Each row is a point. To make a cloud, some directions were put in groups of two or more. Within a group, all points are equally far from the middle, so they leave a hole (a ring in 2 directions, a hollow ball in 3). The other directions are filled evenly. Then the cloud was stretched, turned, moved and blurred a little. Count the holes, and give their numbers of directions, smallest first.
In the rows, 128 means zero.

Cloud (14 x 2):
[[135  72]
 [ 73  84]
 [130 149]
 [160 113]
 [ 77 136]
 [ 99  65]
 [116  66]
 [138  74]
 [136  74]
 [ 92  69]
 [153 131]
 [ 92 148]
 [ 80  76]
 [159 115]]
Holes: 1 (2)

Cloud (20 x 3):
[[208 148 115]
 [100 151 105]
 [ 83 125 152]
 [164 122  86]
 [157  89  77]
 [173 179 110]
 [100 152 133]
 [120 106  59]
 [159 204 118]
 [102 156 155]
 [198 187 169]
 [141 143 187]
 [115 158 147]
 [ 79 176 114]
 [ 82 100  50]
 [165 201  99]
 [153 112 122]
 [141 167  74]
 [112 157  91]
 [141 117 167]]
Holes: 0

Cloud (29 x 4):
[[138  83 114 170]
 [ 54 134 127 149]
 [167 120 104  53]
 [153 167  83 103]
 [182 142 125 113]
 [ 44 146 107 162]
 [ 72 117 111  54]
 [180 100 155 123]
 [151 138 161 173]
 [178 184 159 107]
 [ 47 160  98 121]
 [163 192 142  92]
 [ 54 149 156 139]
 [184 140 136  91]
 [181 155 134 121]
 [124 114 162 168]
 [158 130 112 187]
 [167  78 127 141]
 [ 96  53 137 124]
 [178 107  59 134]
 [184 118 112  90]
 [167 176  81 158]
 [ 53 109 113 119]
 [124 150  69  78]
 [129 104 138 174]
 [150 182 145  63]
 [186 121 123  95]
 [ 43 141  90 151]
 [114 110 143 175]]
Holes: 1 (2)
